Each row is a point. The window is the flat piece filled in between its corners: a triangle in 3 columns, a solid with four corners in 4, and so on. A path goes straight from each point to the next, and from the last back to the first. After which points does the path pass through the window?

Window, 4 rows:
[[  1  41  -9  31]
 [ -2  10 -64   5]
 [ -3 -46  73 -12]
 [ 47  35  28  -8]]
Path:
(1): [  3 -17  14  20]
(2): [-57   5  40 -16]
(3): [-15  -4  38 -31]
(4): [ 27 -31  20  34]
(5): [ 17  -1 -25  41]
(6): [ -8  27 -27  -8]
(7): [ -6  21  -1 -11]
(8): [ 16   3 -17  48]
(9): [ 23 -15 -43  41]
(10): [-10  31 -49 -22]
(11): [-24  -5  46 -39]
(12): [ 18 -42  22  20]
(13): [ 43 -22  49  26]
(14): [ -4   6  39 -27]
(15): [-25  -7 -10 -39]
(16): [ 16 -16 -15  10]
Through the window after points: 3, 5, 7, 9, 11, 13

Window, 6 rows:
[[ -2   6  24  15 -48  -2]
 [ 51 -23   2  -5  20  15]
 [ -5  -8   1 -21 -73  11]
 [ 14  52  22 -46  36  23]
 [ 52  15 -60  28  71  29]
 [ 10 -52  -5 -16  20 -27]]
Path:
(1): [ 27   8   9 -21 -45 -32]
(2): [ -3 -14  33 -13 -29  31]
(3): [ -7 -23   4  -4  23  48]
(4): [ 33   5 -17 -25   2 -11]
(5): [ 38  -8   4 -21 -25 -21]
(6): [ -9 -14  36 -32   1  41]
(7): [ 12 -20 -13   4  46  58]
(8): [54  2 -7 -6 21 -1]
Through the window after points: 7

Window, 8 rows:
[[ -8  23 -22 -20  -8  33  -4 -20]
 [  8  -4 -57  28  -9  15 -51   1]
 [  5 -11  95   3  30  31  20  -7]
 [ 40 -28  56 -36  53  36  31 -26]
 [ 15  38 -17  31  27  16   3 -14]
 [ 48   0 -28 -30 -35 -23  -6   7]
 [-13 -14 -16  18  11   6  23 -16]
 [-14  -6  75 -23  79  12  16   0]]
Path:
(1): [  8  -2   1   3  32 -13 -17 -60]
(2): [  2  -9  62  -5  37  -3 -12 -53]
(3): [ -1 -22  41 -28  29  37  38  50]
(4): [ 38 -10 -20 -10  34  23  19  38]
(5): [  9   4  15   5   9   3 -14 -22]
(6): [ 14   7  51 -11  20   1   5 -33]
(7): [ 10 -11  43 -25  55  43  48  12]
(8): [-3 15 -1 17 13 20 22 28]
(9): [-10   5  -8   3  12  -3 -11 -26]
(10): [ 42  -4  -2 -35  -7 -29 -12 -47]
(11): [21  2 -7 -6 -2 24 16 51]
(12): [ 24   5  17 -23  -3  26  23  61]
Through the window after points: 10, 12

Window (8 x 8):
[[ -8  46  -9   5  31 -64  19 -11]
 [  7  17  -4  44  -6  12 -23 -18]
 [ 43  14 -16  -7   1  33 -39   5]
 [ 27  57   7  26  18 -58  75  -2]
 [ -6  11  44  -8 -31  45 -68  15]
 [ 25 -28  -7  21  47  -1  15  18]
 [  3  32  -4  -4  11 -35  66 -49]
 [  0  61   0  17  57 -16  56 -20]]
Path:
(1): [ 36  11  29  11  42 -18  11 -60]
(2): [ 30  51   6  13  53 -47  16 -39]
(3): [-31  40 -13   9  14 -22  46  17]
(4): [  1  24 -28  27 -24  21  -2  34]
(5): [ 25   9  12   4  26 -28  -8 -24]
(6): [ 34  32   9  17  22 -19 -14 -28]
(7): [-23  17 -18   6  11   9  13  57]
(8): [-15  18 -31  15  -1  24   4  14]
(9): [ 15  17  22   0  16   3 -24 -13]
(10): [ 19  44  14  15  22 -46  47 -27]
(11): [ 20  52 -26  30  -3 -25  92  52]
(12): [  4  11 -20  11 -24  22  -8  47]
(13): [ 19   5  24   6   9   0 -25 -23]
(14): [ 36  19  42  -7  29 -21  -1 -11]
(15): [ -5  23 -20  17   6 -25   9   8]
(16): [-12  23 -30   2   7 -28  59  12]
Through the window after points: 2, 10, 16

Window (9 x 9):
[[ -9   6  -3 -15 -23 -30   3  -1  36]
 [ -1 -14 -50 -16  -1 -37 -90   4  27]
 [-10  11  -1 -26  15   7 -29  30  34]
 [-31 -33 -20 -12  26 -13   5 -29 -38]
 [ 15 -41 -47 -57  -1 -10 -41 -18 -17]
 [  7 -44  54  35  13 -13  54   6  75]
 [ 25  21 -16  20 -12   7 -12  36  25]
 [ 25  23  24   1  66  -2  71 -45 -12]
 [  3 -25   3 -35   8 -35 -43 -15 -46]]
Path:
(1): [ -8 -36 -22 -26  -3 -50 -23   9 -20]
(2): [  0 -27  -8 -38  15 -29  -7   2 -29]
(3): [ -3  -7  -4  13  12  -1 -54 -67 -16]
(4): [-20 -42  12  -2   1  11 -36 -27  25]
(5): [ 15   9 -11 -15   6 -43  17  61  39]
(6): [ 15 -24 -27 -12  33 -39  42  30  23]
(7): [-18   8  22  10 -12  -8 -22 -12  29]
(8): [ -2 -25 -19 -30  -8  11 -61 -11   2]
Through the window after points: 2

Window:
[[ 10 -31  -7  22  38  11 -44  -1  42]
 [ 28  79  -2  -1 -48  14  55  -8  -5]
 [ -8  30  22  -3   0  13  32  33 -20]
 [-20 -60  27  48 -10  10  -3 -33  12]
 [ 42  17  -6 -33 -21  -1  48 -23 -35]
 [  6  24   7 -12  23 -61 -80  31  46]
 [ 24   4   7  43 -19  -2  59  27 -15]
 [ 12 -22   3  27 -26  22 -50  23 -20]
 [ -9  79 -77 -34 -26 -36 -33   8   0]]
Path:
(1): [ 12  47  -2   7 -15  -8   6 -17 -14]
(2): [  7  35 -13   5   1 -15 -19 -13  -7]
(3): [-12 -17 -24 -25 -39   2 -12  23  47]
(4): [ -3  19 -36 -33 -37  15  27  10  11]
(5): [ 26  63  14  43  -8 -31 -14 -26 -21]
(6): [ 20  25  14  17  11 -49 -26  -6 -13]
(7): [  7   8  -8 -30  -2   0 -20  28  36]
(8): [ 18  32 -25  -5 -34  14  16  25  19]
Through the window after points: 4, 6, 8

Window, 11 rows:
[[ -9 -10 -16 -40 -25   1  -1 -43 -19  -6   1]
 [ -4  69  16  36  25 -39  -6  37  48  -8  29]
 [ -6  -2  82   5  46  50  32   8   5  35 -17]
 [ 48  17  52 -35  -4  38  22  -8 -23  28  58]
 [ -2 -21 -15  11   9 -15   1  -5  53 -64  16]
 [ -8 -68   6 -22  -4  -5   9  -1  25  43 -37]
 [ 25  21 -19 -19 -64  36  33  16 -11  -6  28]
 [-12 -39  17  -3   0 -33  -3  57 -48  -5 -88]
 [  2 -29  -3  70  49  28  23  25   2  50  23]
 [-38 -11 -19 -35  -9 -22 -18  36  -1 -39  -1]
 [ 12  40 -47  -8  48 -11 -13  37  -1 -12   3]]
Path:
(1): [ 18 -11  16  10  -1  13 -44  21  22  15 -20]
(2): [-13  16 -18 -39  16 -12  67   0 -30  -7  21]
(3): [-10 -21  20  -6  12 -13  29  29 -18  -1 -38]
(4): [  5 -23  -1  15 -10  -9 -81  34  17  28 -36]
(5): [ 42   5  17   6 -25  49 -11  14 -15  13  14]
(6): [-23  12 -38 -28 -29 -17  74  13   7 -12  29]
(7): [ -3 -26   4 -16   8 -13  26   7  16   8   4]
(8): [  7 -22   9   1 -10  29 -38  -1  21 -12 -18]
Through the window after points: 1, 3, 5, 7

Window:
[[-31 -58  48 -41 -17 -35  25  46  27  16  -4 -17]
 [ 17  36 -48  41  32 -32  14   7  -7  -2 -28 -49]
 [ 19 -39  76   7  12 -16  31  -8   9 -37   2  -5]
 [-38 -37  49  15 -48 -38  -6  36  33  -3  -8  33]
 [-46 -38 -29 -29   3 -15 -19  17  38 -19  -6   6]
 [-24 -26   3 -39  -6 -36 -20  23  10  11 -62  28]
 [-22   7 -29  51  53 -21 -17 -13 -38  34 -15 -25]
 [ -1  65 -36  19  30  10  27 -31 -31  19   4 -31]
 [ 50  -4  -5 -12  -4 -32  34 -15 -66 -35  44 -44]
 [ 60 -37  22  14 -14  22  28   5 -21   0  18 -29]
 [ 68 -23  87   0  -1 -24   0   8  27  10  61  -9]
 [ 17  39 -16  22  53   7   9  39 -44  -3  13 -19]]
Path:
(1): [  4   4  34   5   2   4 -44  13 -14 -21 -17 -49]
(2): [ 10 -38  24   3  22 -39  67   0  10   4  12  38]
(3): [  6 -17  -3   0  -1 -27  27  15  -2  16  12   3]
(4): [-14 -20  54  -2   2 -12 -13  17  -6 -38  -9 -37]
(5): [  1  30  46   6   2 -10 -14   6   6 -41 -28 -57]
(6): [ 22 -39   7   0  15 -15  37  -5 -10  26  25  28]
(7): [ 16 -13  -5  12   2 -17  43  11  -5  21  30  54]
(8): [ -6 -11  34 -10  19  -9 -18  17  -9 -20 -12 -47]
Through the window after points: 1, 3, 5

Window, 12 rows:
[[-17  -1  48  39   5   7  31  21 -13 -33   1  29]
 [-10   8 -36  -8 -21  21  34 -52 -18  -2  18  -8]
 [-31  17  44 -44  41 -12  24  14 -16 -58   5  -3]
 [  6  21  44 -16  47 -10   0 -20  14 -27  -8  34]
 [-35  14  17 -30   4  20  -6  14  29 -18 -14   9]
 [ 35  48  36 -56 -29 -48  10  28  28   1 -11 -22]
 [  5 -20  36  61   6  66 -13 -17 -23 -84  31   6]
 [-23  26 -37 -31 -34 -55  15 -35  43  -6  53  -9]
 [-31  36 -17 -49 -26 -62 -14 -21 -10 -27 -10  14]
 [-16 -13  41 -63 -23 -23   5 -13   0  -1  12  16]
 [-33  62   0 -39 -11 -29 -13 -20  -7  17  44   2]
 [ 13 -60   4  76  26  18 -20  14 -34 -37  23 -28]]
Path:
(1): [-11   2   0 -11  -4  12   5  37 -10 -25  18  17]
(2): [-40   9  39   4  17 -15  10 -95   9 -21   4 -13]
(3): [-25  13  41  -7   8 -11  -5 -41   0 -32 -11 -27]
(4): [ -5   7  -2   4 -10   6   5   3 -13 -39  21  31]
(5): [ 17   5  17  16  16  18   3   3 -21 -60  36  28]
(6): [-51 -14  51  13  -1  35  -5 -25   0 -52  -7 -39]
(7): [-34  60  38 -15   2 -43   5 -21  29 -11 -24 -46]
(8): [ 52 -27   9 -19 -20  19   0  36 -17 -36  37  34]
(9): [ -1  32 -10 -52   5 -35  14  14  10 -21  29  42]
(10): [-28  18  14 -18 -11 -17   3 -28   7   3  -7 -23]
(11): [ -7  27  70   4  -7 -42  14 -28  11 -30 -16 -39]
(12): [ -2  18  10 -30  11  -3   9   6   1 -19  11  21]
Through the window after points: 3, 5, 7, 11
